Rows are points. A path goes straight from each point to the next, and from the last back to the first. The post is the endless flat space through its rows: a point in 2 columns, a line in 3, a plane in 4, and so on, so that a path can go around it. How many times does the path go around the post? Going back the other way cancels.
In the rows, 128 means zero.

Post (1 x 2):
[[126 135]]
Path (31 x 2):
[[137 106]
 [ 68 105]
 [ 92 138]
 [133 160]
 [161 170]
 [102 151]
 [ 68 110]
 [103 101]
 [152 118]
 [160 142]
 [147 174]
 [ 90 142]
 [ 85 120]
 [113 101]
 [162 116]
 [182 179]
 [119 170]
 [ 99 142]
 [ 63  93]
 [130 105]
 [ 94  91]
 [ 98 129]
 [113 163]
 [136 156]
 [168 147]
 [152 104]
 [ 91  86]
 [ 56 121]
 [ 98 168]
 [147 156]
 [169 140]]
Times around: 0

Post (2 x 3):
[[136 107 138]
 [ 98 154 124]]
Path (26 x 3):
[[123 115 120]
 [103 111 139]
 [167  61 188]
 [147 130 143]
 [137 130  84]
 [147  64 130]
 [126  84 156]
 [109 193 155]
 [121  81 168]
 [128  36 147]
 [173  62 134]
 [149 137 107]
 [100 128 103]
 [ 96 119 149]
 [128 128 154]
 [130 193 122]
 [150 120 108]
 [122  94 128]
 [ 77 142 139]
 [108 177 156]
 [186 116 121]
 [131  97  94]
 [ 67 117 116]
 [ 98 145 169]
 [195 104 153]
 [144 137 116]]
Times around: 4

Post (5 x 6):
[[152 124 131 127 114 104]
 [ 97 137 118 173 182 173]
 [154 136 141 107 111 114]
 [155 133 148 151  82 120]
 [116 107 136 113 128 126]]
Path (25 x 6):
[[202 154 130 126 121 108]
 [154 130 117 146 129 123]
 [139 138 125  77 129 105]
 [155 152 140 155 114  92]
 [118  74 125 138 145 115]
 [144 141 123 138 165 140]
 [155 181 161 145 151 122]
 [103 118 144 142 167 152]
 [ 94  98 131 166 130 194]
 [131 135 120 154 128 142]
 [122 129 128 249 115 121]
 [147 129 166 157 121 111]
 [113 169 141 141 135 129]
 [115 110 149 185  42 151]
 [139 132 150 176  82 168]
 [147 139 143 107 154 154]
 [173 133 128 122 105 107]
 [117 107 107 127 136  95]
 [151 183 114 140 123 130]
 [156 133 116 100 140 131]
 [140 110 168 104  91 121]
 [ 96 104 120 147 178 117]
 [119 153 129 183 119 150]
 [164 113 125  87  99 100]
 [128  76 130 136 122 130]]
Times around: 0

Post (8 x 9):
[[116  97 138  61 147  98 169  88  99]
 [118 127 135 116 163 139 105  99  93]
 [141 123 125 120 120 166  90 126  97]
 [130 169 128 111 134 120 121 137 115]
 [ 78 182 155 113  97 153 169 159 127]
 [133 127 149 162 121 148 135 107  91]
 [150 105 147 101 171 129 134 114  85]
 [118 115 113 136 111 140 110 164 135]]
Path (23 x 9):
[[168 158 128 131 148 130 160 131  78]
 [133 101 146 160  66 139 174 108  71]
 [ 81 200 163  58  91 149 108  96 105]
 [110 102 143 116 138 139 136 120 129]
 [205 117 103 196 102 167 110  58  71]
 [187 114 158 196 180 115 136 101  53]
 [100 161 137 119  98  93 151 104 110]
 [ 73 119 160  93 156 108 151 108 109]
 [178  79 142 100 146 140 115 129 116]
 [131 122  94  65 173 120 110  95 107]
 [146 156  97 144 110 152  56  91  82]
 [ 79 176 162 126  76 181 109  97  87]
 [ 94 165 164 134 103 148 150 126 118]
 [141 168 129 135 152 167 102 118 105]
 [139 135 143  83 137 160 152 105  75]
 [116 117 126  96 150 143 113 148  98]
 [ 68 145 177 101 103 167 128 133  90]
 [142 144 146  69 145 173  74 138 110]
 [179  45 112 189 194 146 105 129  97]
 [ 93 145 117 166  98 158 145 137  95]
 [155 126 152 158  95 148 105 137  79]
 [ 98 186 160 113 106  88 200 166 152]
 [108 102 147 148 198 159 128  89 114]]
Times around: 5
